Rows are points. A path goes straight from each point to the next, and from the last back to the first. The post is the endless flat space through its rows: a point in 2 columns, a line in 3, a plane in 4, and so on, so that a path can go around it. Count how often the path circles the post. Going back the other way cancels.
In the rows, 128 means zero.

Post (2 x 3)
[[113 109 105]
 [149 150 127]]
Path (24 x 3)
[[135 112 138]
 [146 123 121]
 [183 173 115]
 [ 85 111  86]
 [117 123 129]
 [105  87 104]
 [129 110  84]
 [118 145  83]
 [178 212 165]
 [127 110 136]
 [180 184 162]
 [106 134 134]
 [146 176 103]
 [139 101  79]
 [133 109 128]
 [136 127 137]
 [129  90 100]
 [104  98  84]
 [121 147 107]
 [120 139 149]
 [145 112 126]
 [174 140 106]
 [116 144 103]
 [ 96 139 113]]
Times around: 3

Post (8 x 9)
[[133 128 127 130 127 106 134 156  96]
 [126 143 142 126 161 132 134 107 124]
 [133 123 152 152 136  89 118 131 129]
 [146  97 148 106 140 161 164 134 166]
 [132 119 111 136  79 142 144 145 130]
 [136 123 157 153 148 150 165 106 135]
 [112  95 113 143 112 120 125 146 127]
 [132 127 121 148  73 172 106 148 149]]
Path (25 x 9)
[[142 134 149 148  89 127 165 128 176]
 [131 137 149 145  36 142  99 135 143]
 [111  95 155  86 129 173 124 117 169]
 [115 205 131 169  99 150  84 163  76]
 [145 112 150 148 124 131 130 133 171]
 [148 123 100 133 102 185 100 157 171]
 [114 135 100 127 139 115 148 138 100]
 [104 123  56 154  99 130 120  86 117]
 [104  96 126 125 151 182 174  90  92]
 [130 133 221 130 188 134 161 100 178]
 [ 90 110  94 147 112 112 117 142 146]
 [129 135 125 139  92 126 149 156 126]
 [152 107 183 125 159 115 204 124 126]
 [153 109 131 121 140 146 156  91 142]
 [147 144 116 126 170 185 109 134 109]
 [142 162 149 130 142 115 136 130 148]
 [148 150 163 142  95 167 158 160 164]
 [169 146 142 151 174  98 191  81 148]
 [173 136 151  95 146 164  80 129 150]
 [131 129  97 127 110 121 122 146 121]
 [131 110 152 136 178 111 139 119 189]
 [146 156 189 110 121 179 153 145 162]
 [104  72 160 129 131 162 153 115 167]
 [102  73 149 191 128 120 172 138 155]
 [127 116 115 139 102 126 115 135 175]]
Times around: 0

Post (13 x 14)
[[128 168 113 158 112 146 113 131 132 118 112 108 147 122]
 [138 131 158  96 158 151 151 120 132 124 143 150 115 139]
 [113 122 144 150 121 142 180 155 104 158 114 162 165 157]
 [ 76 137 130  86 156 149 103  83 106 141 113 146  96 134]
 [136 126 151 107 167 134 117 124 120 113 110  96 126 136]
 [191 102 145 157 114 133 159 137 134 133 124 133 143 126]
 [138 120  82 212 136 142 184 155 128 130 109 131 115 120]
 [144 133  92 141 138 123 137 120 106 133 142 130 141 153]
 [ 78 128 121 122 164 127 109 146 160 117 131 123 112 113]
 [152 132 138 107 169 133 136 103 165 132 110 112 140 142]
 [126 107  98 151 102 154 127 104 160 104 126 121 100 155]
 [105 130 109  88 112 133  99  96  94  83 112 128 155 132]
 [129 122 113 120  88  97 165 107 126 105 139 116 139 151]]
Path (28 x 14)
[[163 108 170 154 135 191 139 156 130 115 105 146 110 153]
 [133 160 130 110 141 131 190 156 105 161 139 204 129 104]
 [160 128 130 138 135 115 105 115 161 126 115 136 124  91]
 [143  95 118 157 165 144 155 124 120 124  82 118  78 112]
 [104  98  79  85 130 117 115  87  93  89 112  92 147 170]
 [117  72 127 148 183 166 121 119  98 173 126 133  93 144]
 [106 140 138  63 156 147  77  70  74  95 105 133 175 156]
 [125 134 135 146 105 141 213 129 138 103 141 147 110 184]
 [111 105 142 140 108 128 128 183 176 122  95  78 126 155]
 [117 156 127 106 105 205 115 149 151 111 153 177 151 133]
 [129 130 121 124 161 133 133 131 101 102 160 101 164 163]
 [114 108 129 149 202 148 174 151  79 152 131 201 137 123]
 [159 113 116 151 126 142 142 124 141  81 142 101 166 154]
 [106 147 110 115  88 127  85 115  64 121 128  74 129 117]
 [110 135 151 132 148 125 149  99 182 117 133  80 123 163]
 [112 113 109 145 160 146 123 101 138  83  96 114 107 149]
 [173 108 102 144 180  87 128 130 162 140 143 106 123 140]
 [101 167  93  82 153 146 146  99 169 107 106 136 158 145]
 [ 79 190 122  87 130 140 128  85 177 154 106  67 140 149]
 [136 110 115 149 142 165 145 105 129  97 122 126 147 162]
 [154  82 129 182 146 140 163 166 193 101 172 158 146 174]
 [103  89 167 122 169 140 175 161 130 132  81 150 105 167]
 [186 124  99 162 174 121 157 136 179 125 103  89  97 114]
 [139 135 136 152 106 138  85 174  92 171 160 161 108 140]
 [132 124 115 144 121 161 121 152  97 182 130 145  91 113]
 [ 74 144 116  92 151 143 122  98 105 147 103 122 147 101]
 [102  56 127 178  81 119 154 139 103  81 157 118 112 159]
 [ 87 149 138 140  75 138 106 131 108 113 155 203 124  88]]
Times around: 4

Post (17 x 18)
[[144 137  82 103  98  98 138 133 153 130 131 107  97 150 115 166  93 127]
 [151 145 113 117 163 162  95 139 110 115 119 161 124 128 107 140 116 119]
 [167 124  90 113 124 104 102 127 129 119 108 112 128 167  97 138 159 101]
 [127 133 149 160 101 101 147  60 171 130 125 153 150 133 164 117 153 154]
 [141 136 141 131 138 147 179  97 134 183  82  77 155 139 115 131 139 161]
 [118  76 116 150 144 111 130 136 140  70 126 141  99 114 154 118 124 118]
 [119 118  91 106 120 145 156  95 182 154  81 142 132 106 131 121 130 166]
 [136 109 126 129 137 138 114  60  99 154 115 114 148 131 128 149 139 141]
 [108 111  69 130 112 115  76 161  89 131 121 133  93 112 115 117  83 118]
 [133 132 157 163 121 143 132 101 128 125 132  90 125 140 141 142 105  79]
 [ 82 109 130  65  89 112 126 124 115 144 100 119 128 144 138 155 100 151]
 [166 147  97 155 143 105 132 100 184  96 121 136 137 165  97 120 111 139]
 [115 147 108 111 166 114 131 126 172  89 140 147 177  89 178 143 123 119]
 [ 98 116 115  80 160 124 147 130 155 136 132 150 107 142  87  88 135 119]
 [141 105 133 117 100  91  99 133 124 123 128 103 136  64 118 161 111 115]
 [110  94 114 125 112 123 129 143 104 122 114 116 165  97  87 156 143 102]
 [134  93 149 171 132 159 139  92 142 153 157 120 156 119 112 108 163 150]]
Path (26 x 18)
[[159 102 125 138 154 118  99  97 113 152 134 119 132  82 161 143 121 128]
 [179  89 115 141  82  93 138  62 107 170  99 101 160 140 113 152 183 191]
 [102 149 122 112  95 121 153  80 143 114  89 148 231 130  82 123 161 112]
 [ 96 168 109  72 153 155  96  88 168  90 139 163 119 105 151 167  92  82]
 [112 132 118 135 134 110 108  74 161 140 108 147 135 140 133 109 147 139]
 [139 128 152 124 152 126 129  86 151 113 144 160 177 139 107 146 139 130]
 [151 122 168 112 126 130 119  88 122  73  79 201  97 138 161 123 128  74]
 [167 111 147 157 114 126 127 124 108  77 126  48 147 141 126 161 114  83]
 [ 90 122 127 123 120 141 126 126 128 125 117 159 157 100  75  91 145 140]
 [174 119 151 164  93 114 139  81 171 126 118 145 110 157 108  96 153 155]
 [159 102 143 155 148 145 147  90 135 150  52 150  92 111 139  81 128 126]
 [100 111 121 132  75 124 129 147 169 147  88 121  94 148 147  98 118 123]
 [114 148  62 133 172  94 102 114 143 121 128 106 171 101 170 113 149 107]
 [143 160 130 152 145 139 113 136 155  83 103 142 190 127 105 101 148 136]
 [ 91 128 126 102 107 120 156 113 164 145 148 152 119 134 139  57 141 125]
 [131 135  77 137 107 103 133 120 158 191 117 108 149 157 115 111  93 130]
 [107  80 165  72 165 137 107 114 134 145 161 146  84  93 148 128  99  89]
 [183 107 107 167 131  79 104 108  96 132 156  88 139 120 157 140 161 116]
 [116 137 124 103 128 167 162 100 145 144  63 123 171 106 133  87 155 149]
 [109 158 110 173 118  99 142  77 186 160 169  87 149 155 111  76 120 150]
 [154 139 105 180 215 102 113 143 138  70  97 132 166 156 109  97 149 140]
 [123  86 110  95 135 104 121  98 153 145 189 117 129 178 136 170  80 220]
 [138 117  81 162 112 129 161  98 164 115 107 152 145  79 162 136  83 160]
 [145 135 100 108  82 157 132 150 128 156 127  97 103 141  70 130 109 153]
 [128  99 128 105 104 125 108 129 119 169 123  79  68 107 114 121 143 149]
 [ 56  91 170 113 104 125 147  87 139 123 121 157 159 151 138 146 144 142]]
Times around: 2

Post (17 x 18)
[[130 187 107  93 174 123 137 118 141 177 139 149 148 126 155 121 114 189]
 [ 99 137 143 144 123 147 111 122 133 128 153 128 118 155 105  99  96  70]
 [167  65 124 170 156 126 157 131 146 141 111 144 153 115 113 136 135 115]
 [105  94 149 142 114 124 152 115 145 136 112 114  93 138 149 100 165 136]
 [137 125 160 119 115 120 126 129 122 123 124 121 111 157 137 122 136 162]
 [100 156 159 125 144 128 137 122  94 133 158 128 107 144 118  86 156 116]
 [139 154 120 129 150 136 167 108 169 115 100 148 121 142 114 183 163 194]
 [139 143 172 121 128 142 113 111 151 138 108 152 131 124  96 162 138 181]
 [143 108 129 150 121 144 139 178 161 116 128 125 115  95 127 159 164 172]
 [ 94 125 158 146 106 134 105  88  52 103 187 114 118 116  90  96 106 137]
 [101 116 136 129 153 142 136 139 127  90 151 147 112 102 145 112 120 134]
 [140 110 104 120 140 133 136 133 165 122 125 172 153 121 152 149 150  99]
 [127 132 115 133 104 145 121 135 133 139 182 149  61 137 118  91 128 136]
 [106 170 133 106 144 113  89 140  98 128  89 146 128 126 151  43 120 110]
 [150 129 143 101 134 110 121 102 130 133 146 123 130 110 135  80 119 131]
 [114 130 137 116 119 174 130 133  92 134 111 113 103 116 149  86 112 136]
 [115  88 120 147 113 155 207 171 124 127 133 133 134  86 146 134 115 161]]
Path (27 x 18)
[[ 96 134 115 130 149 146 113  89 130 107 159 153 119  90 104  90 125 136]
 [ 99 144 169 130 129 188 147 156 117 140 155 155  87 125 129 121 151 188]
 [151 134  96 175 154 107 141 169 158 149  61 121 110  99 142 125 198 200]
 [ 97 122 154 110 137 162 150 119 107 131 125 181 129 109 144 140 113 108]
 [127  64 122 153 100 116 158 150 113 103 173 169 109 103  82 134 124 122]
 [ 88  80 132 128 140 140 121  97 175 142 124 215  94 116 138 100 126 154]
 [ 80 107 186 145 135 159 110 105 110 119 189 141  55 110 124  95 157 185]
 [133 145 140 111 122 167 152 122  99 105 125 142 132 115 176 132 128 129]
 [143 127 131 143 139 156 127 156 161 102 113 137  49 164 136 134 172 101]
 [105  55  99 163 131 118 197 129 115  99 117  81 123 138 145 129 158 118]
 [120 146 124 109 165 139 130  82 114 153 106 172 145 140 114 104 147 132]
 [126 135 168 127 109 166 139 102  95 130 137 120 138  97  90 113 108 168]
 [106 154 204 156 117 124 102 105 128 142 136 184 119 121  66 100 170  92]
 [110 147 118 135 113 125 147  99  84 164 174 151 133 126 113 131 119 159]
 [ 89 141 137 111 159  50  82 121 133 139 152  97 103 135 151  63 101 174]
 [133 169 133  86 106 129  95 157 236 183 138 177 100 153 115 124 157 128]
 [117 135 130 125 111 160  80 175 110 100 154 155 124 125 139 107  73 170]
 [130 132 109 155 101  97 177 143 127 107 169 101 147 135 152 131 146 144]
 [116 170 139 113 136 112 126  98 135 111 112 129  79 111 143  91 147 161]
 [113 150 153 117  80 114  76 114  72 117 196  93 155 103 157  90 117 121]
 [112 139 106 128 173 117 162 116  87 118 100 135 140 166 181  85 138 210]
 [173 118 112  98 174 124 148 135 159 154 154 143 171 105 125 121 175 101]
 [ 42 139 152 118 133 121 131  76 127 121 112 139  88 137 135  94 130 111]
 [134 116  82 133 193 109 176 133 133 131 130 124 175 106 206 163 150 116]
 [136 135 171  95 111 138 105 137  86 176 196 129 147  96 188  98 139 100]
 [ 88  97 134 166 158 156 154 145 129 104 101 128 100  98 144 171 123 171]
 [121  95 151 145 153  97 142 128 101 136 104 129 134 126  98  82 150 102]]
Times around: 3

Post (17 x 18)
[[134 123 136 108 128 128 114 203 175  86  99 114 107 128  96 126 130 110]
 [151  79 137 107 164 119 137 155 164 130 143 113 118 128  70 134 124 112]
 [117 138 132 122 150  99 119 189 150 112 101 146 183 164 109 120 129  96]
 [105 122 136 151 105  82 103 123 134 167 151 146 132 102 129 141 136 110]
 [143 161  98 150 112  74 130 145 105 159 138 133 156 130  73 152 107 144]
 [112 133 135  98 129 102 148 151 149 111 103 146 110 144 144 108  77 141]
 [121 127 120  65 132 128 132 145 155 142 154 130  97 129  72 158  93  95]
 [169 151 151 131 131 123  81 115 133 124  92 100 122 184  90 130 110 148]
 [129 135 137 141 125 144 173 145 151 121 146 102 150 107 176 113 138 127]
 [117 112 183 150 113 155 124 104 115 105 116  83 126 117 101 114  76 116]
 [121 112 136 147 150 122  80 161  96 139 128 118 136 137 129 114 138 117]
 [145 133 116 110  63 123 136  91 107 101 104 124 121 123 160 110 133  94]
 [155 111 123 137  95 153 119 143 128 161 134 140 137 126 110 121 157 121]
 [139 161 128 116 150 119 129 127 145 111 150 172 113 138 119 138 103 107]
 [143 134  98 174  78 114 168 128 120 134 148 141 159 151 171 146 150 102]
 [125 130 101 123 131 135 161 122 160 116 103 118 129 122 145 145 103 111]
 [104 127 129  95 129 126  94  88  94 106 131 160 112 149 118 159 102 148]]
Path (26 x 18)
[[158 200 122 123 113 110 157 146  93 148 124 158 125 126 100  90 105 101]
 [154 104 118 116 179 129 123 172 120 114 139 148  88 157 120 145 110 158]
 [179 153 166 101  92  94 125 165 106  36 162 149  90 175 113 133 115 104]
 [160 129 113  66  62 123  76 132 117 192 160 108  47 117  98 123 101 102]
 [ 61 107 123 135 120 128 153 149 116  93 164 120 149 126 182 134 128 106]
 [ 71 177  96 132 140 121 118 120 129 146 131 144  90  91 123 168  79  82]
 [128  81 135 125  96 155 159 172  96  97 121  99 143 208 144 141 133  79]
 [153 119 149 147 117 137 120 147 172 119 108 167 177  99 156 105 143  83]
 [153 124  91 130 108  72  94 106  78  85  79 141 168 108 129 113 161 173]
 [ 98 142 124 128 113 148 175 130 137 128 122  90 182 168 105 111  80  65]
 [157 218 109  40 167 152 119 133 130 130 127 104  96 199 123 143 137 146]
 [119  69 123  85 181 127 168 173 145 145 128 150 134  80 114  96 121  94]
 [130  74 181 160  96 110 130 174 152 153 163 155 158 146 121 135 167 145]
 [158  92  83  87 156 112 156 155 134 114 123 113 147 122 157 107 127 136]
 [167  68 107 102 155 172 167 127 129 103 156  93 144 148 166 100 185 115]
 [101 145 126  81 101 137 149 151 107 163 118  99 140 132 122  96  98 147]
 [114 139 119 150 108  99 133 157 111 109 119 106 140 211 120 150 107 123]
 [110 133 150 132 114 102 132 151  59 135 164 150 163 186  40 154 103 104]
 [112 118 134 114 100 121  98 139  85 124 127  80  89  91 152 142 108 135]
 [163 136 163 163 110  92  92 170 156 181 145  95 123 135 113 107 139 178]
 [ 81 179 116 163 151 123 114 140 150  90 139 157 125  55 143 131 105  87]
 [140 151 147 129 131 129 149 135 131  80 104 159 141 151  92 118 100 160]
 [111 148 135  82 136 144 138 105 134 145 142 179 121 131 139 161 132 162]
 [125 149 147 128 125  61 115 152 130 112 111 142 135 132 119 114  94 108]
 [162 197 136 128  97 138  88 138 148 143 173 120  79 110 120 130 123 145]
 [117 139  80 117 108 117 113 160 120 117 152 105 103 128  85 160 126  90]]
Times around: 5

Post (17 x 18)
[[104 143 155 138 110 110 136 123 131 173 163  98 128 129 137 130 116 150]
 [102 139 143 119 150 130 134 173 138 155 154 105 129 117 115 139 120 117]
 [104 136 102 144  94 109  90 106 171 121 128 114 119 123 137 135 172 156]
 [130 126 126 120 164 128 123 114 140 132 105 101 143 134 183  91 118 142]
 [150 112 115 126 114 153 124 127 163 160 123 152 116 116 135 186 134 157]
 [111  97 100 125 119 108 141  94 177 127 151 163  97 120 138 165 116 148]
 [145 129 118 122 118 117 137 111 150 147 148 156 146  99 155 124 134 120]
 [117 119 137 160 129 142 123 123 130 133  99 119 163 128 111 106 133 127]
 [150 119 190  79  84 135 121 103 138 130 134  91 125 164 133 112 157 113]
 [155 160 110 132 173 159 168 128 139 115 122 112 152 102 177  74 122 186]
 [ 92 139 126 134 106 113 125 120 107 150 130 138 141 139 118 164 116  98]
 [153 131 130 142 210 146 115  93 115 134 137  90 141 130 136 116 164 121]
 [144 127  79 180 149 151 124 163 115 136 132 110 129 120 136 121 117 137]
 [153 157 105 137 107  99 101  89 153 134 135 143 105 115  93 176  99 124]
 [142  92 114 126 135 131 149 126 109 165 102 149 130 112 130 108 157 115]
 [137 173  95 153 114 136  99 120 145 168 119 190 126 148  88 154 118  89]
 [ 89 122 138 124  98 108  74 175 111 164 162 159 115 144  94 149 106 137]]
Path (28 x 18)
[[163 102 129 127 154 127 134 120 124 212 132 134  94 149 104 177 117 130]
 [ 81 143 117 125 169 165 143 123 147 154  90 143 177 134 121 184 119 125]
 [154 181 111 137  84 153 130 117 106 165 111 145 136 124 106 118  96 187]
 [140 150 144 148 133 132 116  93  85 187 170 155 111 107 106 154 131 129]
 [170 150 117 146 169 123 162 122 124 168 156 147 118  93 164 130  91 113]
 [163 167 109 164 189 122 171  38 183 119  85 124 158  88 139 151 131 139]
 [125 144 117 151  68 133 153 110 133 149 143 145 175 109 111 162 132 198]
 [ 61 121 107 141 197 138 126 127 138 133 104 161 195 105 107 106 132 113]
 [ 72 110 106 105 117 142 119 159 127 103 103 105 104  95 127 122 160 190]
 [157 131  97  94 117  65  61 142 142 109 177 153  66  99 130 105 127 108]
 [134 168 102 155 159 127 161 126 185 138 148  70 127 117 216 150 125 130]
 [149 100  95  95 133 132  95 131 129 154 120 220 124 167 151 170 119  92]
 [134 119  65 160 102 140 137 123 131 153 134 168 134 160 118 137 139 109]
 [ 98 186 116 112  69 135 174 134 127 138 145 111 165 125 190  98 119 123]
 [ 91  93 124 167 134 148  65 170 146 138 135 143 120 121  71 128 134 101]
 [ 96 148 144 144 123 103  98  86 173 143 161 135 120 129 161  87 191 128]
 [216 155 122 164 133 117 173 104 119 173 156 112 159  60 176 167 118 158]
 [149 168  96 164 156 131 129 128 140 147 141  92 142 116 128 113 141 131]
 [ 81 161 155  77 113 135  94 153 153 170 164  82 115 186 171 104 119 185]
 [140  55  96 102 123 120 150 132 143 125 111 155  91  98 127 117 122 121]
 [123 143 127 136  82 179 103 155 159 126  65 127 149 152 154 162 130 101]
 [118 153 118 177  50 127 135  90 176 114 165 179 128 126 129 173 179 153]
 [135 141 136 169 130 123 121 130 128 168 113  91 144 132 140 133 112 172]
 [102 100 150 115 136 151 142 113 156 165  82 120 216 128 156 128 150 123]
 [142 170  82 154 139 140 110  61 109 175  99 151 105 141 110 136  89 158]
 [121 156 100 140 153  99 118  94 139 172 155 169 100  93 133 124 104 139]
 [135 109 116 106 166 139 129 135 110 116 106 159  96 143 131 137 115  89]
 [143 142 132 125 112 158 112 132 150 120 159 158 163 131 176 153 169 150]]
Times around: 5

Post (17 x 18)
[[153 121 148 125  41  77 179 131 127 116 161  97 121 119 122 137  69 129]
 [100 113 135 133 129 106 103 133 137  70 110 167 110 137 125 131 102 109]
 [116 130 123 114 128 130 126 110  92 101 143 119 147  74 154 101 122 154]
 [103 132 141 115 108 130 163 149 102 117 127 121 109 125 124 147 137  66]
 [154 173 136 102 100 159 117  93 127 162 105 145 140 170 133 115 152 117]
 [122 116 145 153  97 158 137  93 142 137 128 116 117 121 115 121 146 129]
 [126 132 119 133  29  73 157 139 168 111 104 131 100 113 115 165  86 132]
 [142 136 157 137 120 173 141 164 110 140 102 137 157 164  92 142 114 173]
 [147 124 174 131  94 167 116 139 144 136 157 105 121 130 156 125 106 152]
 [ 47  77 128 126 136 144  97 140 102 144 126 155 150 111 144 133 124 144]
 [101 103 144  97 121 143 147 103 158  90 119  96 151 141 138 121 104  72]
 [ 95 148 109 156 139 138 125 165 126 127 180 165 154 125 135 130 106 132]
 [106 145  92  83 121 142 144 104 141 157 137 124 119 108 123 128 122 117]
 [117 163 172  90 129 105 135  94 147 110 119 119 134 157 145 128 130 120]
 [118 132 113 126 125 143 163 125  98 136 120  79 116 129 141 138 123 149]
 [156 110 112 136  45  45 164 143 154 116 122 122 135 137  89 161 125 113]
 [129 129 133 164 133 163 135 151 127 150 105 117 137 126  97 157  89 140]]
Path (26 x 18)
[[127 125 107 133  76 152 103 137 155 117 122 133 117 113 132 131 104 113]
 [ 78 142 161 136 116 120 118  85 115  83 120 150 114 107 171  90  91 132]
 [140 149 210 137 151 148  99 141 140 156 124 163 151 154 132 143 127 121]
 [112  81 154 103  83 133 139 119 105 163 149  90 137 146 174 162 115 102]
 [ 86  93 140 132  99 130 175 151 104  96 102  98 152 167  68 153 155  69]
 [118 138 154 131  75 142 135 122 117 140 178 142 127 108 110  92 122 153]
 [100 120 164 149 105 149 173 116 108 148 107 120 141 130 119 113 133 122]
 [ 57  79 187 114 156 160 134 139 151 111 151 135 162 153 147 148 164 144]
 [141  97 103 177 119 190 145 147 145  82 105  98 187 152 106 148 105 134]
 [113 180 133 108  98 153 108 145 133 142 124 143 196 144 140 120 143 111]
 [135 151 161  75 115 159 169 142 162 100 111  75 148 151 101 129 147  79]
 [102 132 193 141 149  97 155 135 110 137 126 117 123 122 105 154 107 136]
 [132  99 118 102 158 163 131 173  98 143 147 103 141 106 170 140  89 109]
 [153 125 180 135 136 188 132 142 106  94  83 154 153 155 100 143 108 114]
 [127 121 117  72 145 105 123 168 136 132 133 145 140 179 119 192  86 124]
 [116 167 138 124  77 140 180 122 110 148 132  69 157  98 130 154 127 146]
 [125  45 126 126 123  45 117 156 142 123 118 108 100 110  69 167  68 114]
 [108 106 119 134 109 101  94 163 154 122 155 176  74 108 156 129  99 121]
 [120  99 137 112  93 167 195 129 160 134  97  90 157 159 118 148 116 106]
 [101  87  79 131 118 170 160 132 107 111 121 156 142 124 105 134 114 125]
 [ 42 139 111  80 154 199  98  73  92 149 137 155 193 127 151 103 182  64]
 [ 83 133 158 113 129  67 101 160 165  62 132 160 148 131  98 125 105 156]
 [116 123 144 174 109 159 152 130 130 173 118 120 142 169 103 115 159 148]
 [136 137  95 125  85 124 143 139 153 150 169 152 101  95 121 132 103 110]
 [121  94 144 136  88 179 129 132 128 168 108 116 127  81 125 157 116 181]
 [153 178  85 138 111 177 182 131  90 112 158 113 169 116 110 140  43 133]]
Times around: 5

Post (17 x 18)
[[109 155 136 117  95 103  92 113 125 116 162 137 106 160 125 101 132 121]
 [170 126 131 140 141 140 155  81 163 129 141 129 122  89 126 103  88 179]
 [143 174 104 129 161 114 200 133 117 160 104 154 141  86 131 135 119 149]
 [162 117 111 133 105 111 133  97 139 116 138 137 126 133 173 115  93 128]
 [157 124 105 125 118 119 143  81 171 145 139  87 152 121 140 128 122 147]
 [ 99 111 146  98 118 137  96 149 128 118  95 138 108 152 134  58 169 111]
 [151 149 135 110 116 137 207 138 107 159 117 134  99 103 142 146 146 173]
 [115 121 129  90 111 148  89 161 144  94 176 138 123 152 152 123 141 128]
 [100  92 139 122 108 129 103 138 180 122 144 151 106 178 129 108 135 109]
 [100 105 171 130 133 120 141 159 112 142 112 122 141 137 133 119 133 137]
 [133 125 150 126 113 110  85 154 175 113 147 144 102 146 146  92 138 130]
 [111 122 161 125 127 112 100 124 138  88 149 138 101 159 146 123 175 100]
 [173 121 130 119 135 128 108 109 149 144 183 125 133 155 156  92 136 117]
 [157 104 107 133 136 121 136  76 157 175 160 123 124  67 156 136 118 150]
 [ 91 132 128 113 169 143 133 133 116 148  95 113 105 133 155 128 129 163]
 [132 155 144 107 139 131 165 118 109 160  83 180 148 113 151 139 147 161]
 [135  94 131  98 122  93  81 163 132 115 122 138  89 183 127 118 148 107]]
Path (29 x 18)
[[101 129  72 103  96 124  91 142 178 124 114 115 137 133 124 115 109 128]
 [ 95 148 205 110 132 127  97 147 103 165 155 193 183  98 142 136 158 140]
 [133 132 129 113 122  99 144 173 109 150 142 151 129 131 155 125  87 145]
 [169  92 109 109 130 135 103 118 180 152 180 118 106 196 161  94 107 136]
 [116 132 153 151  98  65 136 108 129 115  97 156 148 129 144 126 105 107]
 [180 158 151 102 143  76 147 143  55 113  82 151 113 175 123  99 195  70]
 [152 129 134 128 145 150 120 183 149 162 155 126 159 125 154  95 155 132]
 [107 101 130 158 131 128 140 189 172 114 214 106  89 153 146 140 151 122]
 [109  91 140 142 172 101 104 116 178 144 105 158 159 132 177  95 116 126]
 [139  82 110 124 126 114 108 103 146 156 208 159  62 138 180 149 158 106]
 [148 101 184 165 121 100 124 129 153 135 125 157 132 149 129 108 135 139]
 [127 174 132 103 129 136 165 124  94 146  91 135 167 166 116  90 149 157]
 [107 136 141 102 146 135 134 104 154 140 120 160 112  71 132  79 162 171]
 [131  93 130 108 143 104 104 110 125 129 134  82 126 179 175 106 118  97]
 [124 101 166 126  97 169 131  68 160 115 150 112 116 118 129 108  87 164]
 [168 123 156 127 144 100  96 112 151 143 106 167 117 116 165  92 176  88]
 [122  96 147 135 156  55 135 152 148 156  99 135 112 109 106 140 112 126]
 [128 112 122 107 125 112  90  92 110 136 170 114 105 165 157 142 105 130]
 [127 142 183 120  91 146 113 175 153 106 204 134  59 111 127 145 147 151]
 [202 158 120 145 114  86 138 130 130 142 140 161  83 141 124 149  79 152]
 [ 90 145 134 133 151 140  92  95 185 140 107 135  87 138 151  61 107 127]
 [118 175 164 121  91  72 103 115  79  88 139 130 105 140 110  87  81 141]
 [134 142 135 145 101 101 125  91 145 167 137 172  93  92 110 101  66 141]
 [156 141  67 123 154 118 109 135 142  97 113  93  96 147 178 108 112 114]
 [103  58 107 121 131 160 145 143 201 146  57  47 113 159 145 140 103 159]
 [146 122 169  96  91 125 112 111 148 102 143 153 125 228 127 122 158  87]
 [137 142 139 114 123 119 148 152 141 139 171 137 123 136 144 131 137 138]
 [125 122 164 162 102  89 155 114 144 137 120 172 138  96 109  80 133 144]
 [156 138 128 182 164 138 166  74 165 137 179 146 164 114 123  82  97 123]]
Times around: 0
